Rows are points. The window is the flat piece filled in between its corners: a triangle in 3 columns, a solid with four corners in 4, and so on. A path goes straight from each point to the next, and from the last back to the first. After which points does the path pass through the window?
In the rows, zero is written as 128.

Window (4 x 4)
[[ 68 196  63  83]
 [132 104 147 106]
 [156 145 114 113]
 [151 141 151 155]]
Path:
(1): [120 192 123  85]
(2): [138 145  90 137]
(3): [ 59 131  69 121]
(4): [ 98 197  89  88]
(5): [139 115 157  91]
(6): [109 110 104 139]
(7): [159 127 133 150]
(8): [125 171 176 146]
Through the window after points: 3, 5, 7

Window (6 x 6)
[[152 140 151  66 177 133]
 [ 78 161 133 120 128  79]
 [100 174 125 189 138  72]
 [131  64 167  92 152 141]
 [ 89 156 110 138 186 143]
 [172 157 101  41 137 175]]
Path:
(1): [125 175 152 105 151 143]
(2): [ 82 154 170 136 158 108]
(3): [147 122 110  87 146  90]
(4): [ 78 133 115 111 183  69]
(5): [108 155 145 160 138 119]
(6): [ 87 159 158 114 115 131]
(7): [107 150 115 157 156  62]
(8): [132 123 102  61 167 137]
Through the window after points: 6

Window (8 x 8)
[[122 180 157 134 193 100  86 130]
 [171 108 155 146 101 124 145 141]
 [133 155 174 114 207  80 157  58]
 [125 136 136 121 100  71 156 119]
 [126  30  62 149 207 162  78 165]
 [171 135  94 102 109 143  96 161]
 [178 141 127 151  82  90  90 113]
 [151 148  86 153  80 142 139 139]]
Path:
(1): [140 126 125 116 103 148  98 132]
(2): [143 156 119 143  91 168 108 129]
(3): [165 119  70 133 136  59 161 151]
(4): [187 129  93 146 192  93 136 172]
(5): [107 102 123 110 109 171  61 124]
(6): [108 128 108 121  96 142 103 134]
(7): [193 129 120 158 126  96  92 150]
(8): [174 163 125 118 194  43 179 116]
(9): [111 137 185 122 175 123 120  49]
(10): [123 129 135 117 132 118  96 121]
(11): [172 112 138 146 162  90 149 142]
(12): [150 167 100 144 183  71  96 180]
(13): [122  88 154 126 152 173  99  90]
(14): [146 117 136 127 118 134 131 121]
(15): [218 129 142 162  97  68 136 200]
(16): [169 140  97 117 140  84 133 154]
Through the window after points: 2, 4, 8, 12, 14, 16

Window (8 x 8)
[[138 100 155  40 172 160  68 113]
 [ 88  81 129 181  70 164 152 118]
 [ 64 169 113 104  77 131 107 155]
 [134 144 109  94 171  76 151  91]
 [ 96 112 188 127 176 104 105 199]
 [131  90 137 177 161 167 125 153]
 [135 170 152 100 134 120 118  91]
 [194  94 157 116 114 130 135 160]]
Path:
(1): [140 100 138 133 133 129  98 145]
(2): [134 132 133 108 129 114  94 143]
(3): [138 148 154  90 129 143 170 147]
(4): [111 137 144 105 185 173 179 126]
(5): [130  89 157 134  72  98  80 151]
(6): [123 101 148 154  15 110  96  89]
(7): [ 79  86 117 165 180 202 195 164]
(8): [ 95 113 150  61 170 136 135 152]
(9): [175 145 146 118  98 115  68  92]
(10): [103 152 138 138 133  90  93 161]
(11): [ 78 125 147  85 110 159 125 160]
(12): [129  97 155  91 161 163 148 149]
Through the window after points: 6, 10

Window (9 x 9)
[[166 137  98 137 127 224 137  87 238]
 [ 55 154 104 142 161 125   8 116 136]
 [121 102 110 109 144 121 137 147 139]
 [146  94 169 132 155 121 126 173 171]
 [163 158 128  96 159 141 156 126 179]
 [ 80 143 151  89 130  96 154 143 154]
 [115 148 174  85 126 130 142 138 105]
 [127 102 162 147 192 150 160 157 153]
 [103  60 121 147 160  42  94  63 170]]
Path:
(1): [122 104 165  77 190 184 114  90 183]
(2): [148 149 100 154 109 128 145 151 184]
(3): [100 154 120 132 145 125 120 139 131]
(4): [105 115 165  94 148 120 117 133 158]
(5): [ 73  81 167  80 182 132 145 134 156]
(6): [183 146  77 156 127 124 121 125 180]
(7): [138 142  95 166 165 133 159 110 161]
(8): [140 135 146  76 141 143 129 135 181]
(9): [ 85 104 123  63 167 171 143 124 174]
(10): [125 139 139 149 126  75 119 149 125]
(11): [132 124 100 212 112 151 110 108 165]
(12): [111 112 155  47 181 103 118 131 135]
Through the window after points: 1, 3, 7, 9

Window (11 x 11)
[[127 109  97 110 159  88  94 122  73 185  87]
 [159 173 213  71 150 148  89  68 201 179  76]
 [180 139 108 220 109 103 157  99 126 105 102]
 [ 94  99 190 137  64  60 121 145 181 114 134]
 [140 126 173 144 110  43 168 163 155 117 119]
 [138 114 116 111 105 172 136 107  85  84  63]
 [ 99 150 160  91  90 158  89 167 102  70 114]
 [143 173 115  96 124 104 116 110 164 140  72]
 [115 168 180 185  89 113 185  80 159 138 108]
 [ 96 138  98 101 112 193 150 166 148 204 132]
 [ 60  91 143 103 144 122 126 105 162 113 178]]
Path:
(1): [101 141 184 155 142 145  96 119 190 157  64]
(2): [140 143 159  78 100 114 130 110 150 142 130]
(3): [168 139 131  91 110  75 150 100 112 133 125]
(4): [ 87 116 155 223 130 147 140 127 191 134  78]
(5): [130 154 133 152 142 119 122 122 152 128  80]
(6): [178 138 128 115  92 118 152  79 119 145 125]
(7): [140 144 116 102 108 138 118 109  88 126 149]
(8): [108 129 139 133 130 142 142 121 151 123  81]
Through the window after points: 1

Window (12 x 12)
[[149 117  74 143  36 112 117 141 118  98  99 133]
 [120 111  65 107 176 136  83 155 138 107  41 146]
 [105  80 180 199 176 113 161 116 109 168 115  96]
 [ 69 172 101 108 123 117  83 148 137 105 117 156]
 [159 127 121 132 162 151 132 155  93 116 151 138]
 [118 130  99 101 132  90 151 117 189 190  93 168]
 [104 153 190 106  87 141 131  84 117 173 125 112]
 [149 136 143 139 232  95  86 120  77  80 157  63]
 [147 186 114 147 165 135  81 175 138 131  71  70]
 [100 158  89 106 169 199 171 163 135 178 130  44]
 [ 83 109 103 104  71 184 102 194 195 112 125  97]
 [ 99 145 113  92 149 148 170 141 164  98  61 151]]
Path:
(1): [ 72 129  97  72 111  84 112 171 104 155  91 155]
(2): [143 164 122 158 166 148 122  98 194 122 124 118]
(3): [130 128 111 138 148 142 104 129 152 121 107 133]
(4): [118 136 128 113 141 106 116 140 107 114  99 118]
(5): [163 101 141  79 138 111 142 196 108 158  88 124]
(6): [ 87 148  99 140 179 143 104 109 159 118 115 110]
(7): [ 93 132 105 128 133 170 144 108 172 138  83 122]
(8): [124 147 130  91 106  86  97 198  94 158 123 137]
(9): [124  82  95 139  91  97 137 216  95 172 121 118]
(10): [110 206 134 115 153 170 108  73 166  84 122 111]
(11): [153 163  67 148 117 172 110  87 146 119 107 132]
(12): [ 93 105 153 106 141  80 102 224 114 106 103  79]
Through the window after points: 1, 11

Window (14 x 14)
[[192  70 157 115 107 146 171 178 155 156 146 146 133 148]
 [165  97 129 108 110 120 190 108 128 175 183 154  86 112]
 [112 203  74 104 197  81  79 115 130 107  76 127 141 192]
 [ 88 173  82 102 111 168 114 159 151 102 159 165 185 105]
 [ 73 165  86  94  58  84 100 151 132 139 121 109 159 148]
 [147 123 156 161 110 158 194 129 122 142 178 119 108 187]
 [ 99 103 114 144 175 102  87 110  90 138 120 109 189 121]
 [ 83 145 118  82 133 146  81 149 140 134 134  77 117 118]
 [ 52 198  94 137 215  78  58  88 179 191  62 103 182 174]
 [109  90  85 162 157 133 177 133 144 155  89 154  70 194]
 [ 98 109 103  90 147 131  78  49 159 114 110  98 201 148]
 [142 104 133 158 137 107 220 156 180  87 150 131 104 128]
 [114 130  73 134 129 110  30 114 165 131 170 105 168 137]
 [167 133 140 171  88 148 161 127 142 133 103 143  87 117]]
Path:
(1): [144 148  43 146 170 162 145 112 117 160  99 107 119 151]
(2): [150 136  75 128 151 121 139 142 129 112 115  92 142 127]
(3): [ 98 141 150 135 124 130 148 121 159 136 156 160 125 178]
(4): [ 98 136 133  98 129 110  61 107 119  98 117 144 148 167]
(5): [143 155  97 144 148 125 164 137 159 155 136  97 142 131]
(6): [119 168  32 115 172 143 132 124 129 160 153  90 206 142]
(7): [ 93 125 163 120  79 118 102 146 150  98 121 166 113 132]
(8): [ 79 123 155 131 124  78 116 132 174 138 111 150 126 167]
Through the window after points: 2, 6, 8

Window (14 x 14)
[[115  97 161  65 115 194  95 149 192 149 111 135 123 138]
 [ 85 123 112 191  57  99 144 137 108 116 107  47  93 166]
 [103  91  91 203  88 228 133 105 106 138 101 151  99 187]
 [197 109 170 151 108 113 159 161  58 141  69 127 126 145]
 [161 199 154  38 169 164 105 159 106 133 136 164 176  95]
 [131  75 130  92  83 165 123  94  98  84  95  85 168 110]
 [156 124  96 172 145 166  48 101 127 109 164 131 101 138]
 [113 176 160  96 173 139 126  91 105 102  82  83  98 102]
 [ 85 122 197 111 155 157 180 131  96 137 202  81 164  77]
 [104  70 145  52 153 187 157 162 107 145 162 205 129 150]
 [149 128 125 168 160  87 117 106 110 152 142 142 171 111]
 [ 63  96 157 163 155 162 125 177 149 116 112 157  81  49]
 [149 184  99  84 102 115 126  83  74 178 121  60  89 111]
 [179 127 110 117 169 142 121 198 198 110  89  61 156 111]]
Path:
(1): [175 144 149  95 110 101 190 121 143 100 154 131 128  76]
(2): [143 118 134 127 133 143 156 133 180  91 120 134 124  85]
(3): [115  95 155 130 134 168  88 155  71 148 106 115 133 153]
(4): [110  96 103 140 141 153 127 135  81 150 107 104 140 105]
(5): [145 156 182 123 122  98 144 119 150 120 132 139 128 125]
(6): [144 148 119 129 134 151 128 118 123 101 124 151 143 127]
(7): [134 120 176  71 166 135  87 166  93 201 139 103 154  85]
(8): [124 134  97 134 151 127  71 175 109 170 149  99 174 121]
(9): [152 126 168 142 128 125 175  73 113 103 106 159 118 114]
(10): [105 160 116 145 108 145 178 107 129 105 191 149 129  68]
(11): [129 117 166  91 151 154 115 132  84 166 112  63 132 137]
(12): [ 97  97 141 110 163 198  80 146 113 164 111 126 142 141]
Through the window after points: 6, 8, 10

Window (14 x 14)
[[159  38 106 122 240 158  30 249 167  87  25  69 118 144]
 [146 193 124 129 155 109 136 123 181 112  95 130 102 130]
 [119  86 132 129 153 180 156 103 124 141 116  91 172 147]
 [114 175 224  94 116  91  90  81 106 128 138 123 111 157]
 [141 112 154 128 140 101 131 127 142 113 114 129 138  56]
 [100 112 132 138 142 139 104 113 163 235 114 103 107 131]
 [125 126 134 140 132 153 147 171 114 155 166 134 118 110]
 [159 115  84 175 138 119 172  98  78 157 129 142 151 114]
 [102 110 128 171  80 108 111 202 117  85 174 142 225 127]
 [140 142 133  88  77  85 122 179 135 136 181 111 189 132]
 [150 153 126 151 103 116 120 110 163 118 134  72  65 144]
 [174 131 163 100 106 177  54 131 186 199 126 134 148 127]
 [116  72  94 123  71 130 150 183 119 103 126 158 174 141]
 [163 130 167 150 132  71 167 118 158 117 160 155 129 135]]
Path:
(1): [128 114 143 142 112 135 137 161 130 152 109 107 146 119]
(2): [140 119 152 141  89 117 145 128 127 131  84 124 146 154]
(3): [126 134 121 118 137 122 110 135 136 121 167 124 120 121]
(4): [103 117 133  86 220  84  77 116 201 107 145 147 116 110]
(5): [161  86 127 141 144 161  82 203 136 128  79  90 139 141]
(6): [142 125 136 129 108 131 139 137 145 173  85 116 127 135]
(7): [143 139 125 132 169 136 101 124 156 111 145 122 136 126]
(8): [144  96 119 122 139 109  92 162 140 104 147 122 152 132]
Through the window after points: 2, 4, 6

Window (14 x 14)
[[125  95 190 154 150 117 125 106 147 174 149 124 145 146]
 [103 100 125 114 126  83 120 197 153 132 170 123  90 119]
 [140  63 132 193 157  83 115  61 119 135 114 101 156 112]
 [121 140  63 164 160 100 183 155 163  92 197 173 164 186]
 [183  39 130 120  48  76  92 134 108  86  98 183 202  86]
 [ 69 195 173 199 119 226 166  81 187 125 180 187  89  19]
 [150  51 150 150 120 155 136 129 131  93 157  97  85 140]
 [125 164 162 134  62 102 164 129 148 125 145 121 110 153]
 [133 101 120 154 143 129 128 121 138 154 136 140  68 174]
 [172  96 115 170 119 118 116  80 108 143 188 128 159 107]
 [ 85 109  84 115 159 131  97 127 158 138 152 108 152 153]
 [146 126 121 120 155 107 189 120 104 115 132 163 152 124]
 [ 66  73 147 207  91 183 103 117  18 104 131 119 102 193]
 [136 133 171 108 150  94  45 179 160 121 115 106 115 122]]
Path:
(1): [ 86 107 125 150  89 112  99  60 157  74 174 166  93 139]
(2): [148 138 138 135 144 144 160 207 122 168 138 116 157 130]
(3): [123  75 117 153 135 137 138 178 174 137 140 111 129 124]
(4): [126 109 140 122 108  85 119 130  99 110 152 154 122 124]
(5): [ 71  95 147 109 141  29 116 147 138  90 185 237 133 155]
(6): [168 136 122 178  95 182 152 120 132 136 126  54 140 114]
(7): [145  78 102 161 147 153 126 135 144 145 122 100 118 139]
(8): [ 84 128 153 112 124 108 104 124 140  93 182 141 133 136]
(9): [ 97 135 138 153 140 102 152  96 138 110 164 155 118 113]
(10): [142 114 126 173 103 208  89 189 150 178 127 129 153 123]
(11): [179 143 125 181 140 151 148 180 120 153 174  68 128 154]
(12): [115  83 156 138 125  99 103  82 138 129 139 152 138 118]
(13): [111 130 119 148 136  93 114  89 158 101 151 182 112 141]
(14): [163  93 111 164 119 160 201 192 102 142 180  92 201 116]
(15): [131 100  92 174 135 149 129 171 119 153 112 143 176  94]
(16): [123 107 148 150 119 129 124 103 144 107 159 154 116 114]
Through the window after points: 3, 7, 11, 13

Window (14 x 14)
[[109 169 110 119 132  79 151 145 120 189 139  78  69  69]
 [162 111 129 182 165 119 153 157 145 136  60 138 112 121]
 [149 162  89  94 171 204 130 156  94 136 113  96  45  96]
 [ 97 143  80 117 108 119 116 102 145 155  71  90 122 121]
 [146 154 103 149 134 146  72  53 160  79 153 211 157 142]
 [174 182 134  83 183 129  80 154 182 149 113 139 131  97]
 [ 98 178 153 137  99 108 112 113  90 100  91 145 104 138]
 [162  98 177 128 155 155 113 140 152 210  99 133 151 124]
 [123 173 130 120 153  75 129  47 121 112 136 139  54 174]
 [215  82 139 127 128 120 205 118 181 182  57 197 112 103]
 [103  84 139 117 130 146 189 126 142  91 102 141  81 133]
 [179 137  81 102 155 153 159 161 130 148 116 146 131 153]
 [160 179 130 144 111 147 153  89 185 120 108 104 168 101]
 [112 224  80 109 174  83 155  15 103  57 126 147 146  90]]
Path:
(1): [157 125 119 108 142 129 140 120 141 115 112 126 107 113]
(2): [ 96 167 139 134 153 134 157  98 159 137  91 176 129 126]
(3): [151 160 130 124 206 132 154  98 180 188 114 239 112 145]
(4): [182 101 128 135 109 121 163 131 146 135  68 124 116  99]
(5): [219 116 141  32 120 111 136 123 155 115 101 103 144 148]
(6): [112 164  85 177 162 158 145 142 120 154 114 170 109 126]
(7): [111 150 117 117 147 133 149 100 153 152  85 122 101 123]
(8): [193 131  84 151 110  83  74 127  87  98 123 125 160 116]
(9): [162  97 125 116 144 125 125 136 160  71 119  96 128 140]
(10): [114 193 118 131 146 151 156  70 116 187  86 218  88 114]
(11): [ 69 182 141  99 164 162 118 116 185 138 147 207 138 164]
(12): [154 152 106 132 138 122 123 105 124 117 111 116 116 108]
(13): [164 132 118 105 154 141 140 107 112 120 113 122 110 120]
(14): [ 86 215  83 151 153  95 133 165 172 181  96 181  73 129]
(15): [125 153 107 128 130 149 164  84 165 151 106 181  94 118]
(16): [193 125 134 125 151 113 102 124 140  88 115 132 169 126]
Through the window after points: 1, 3, 5, 7, 15
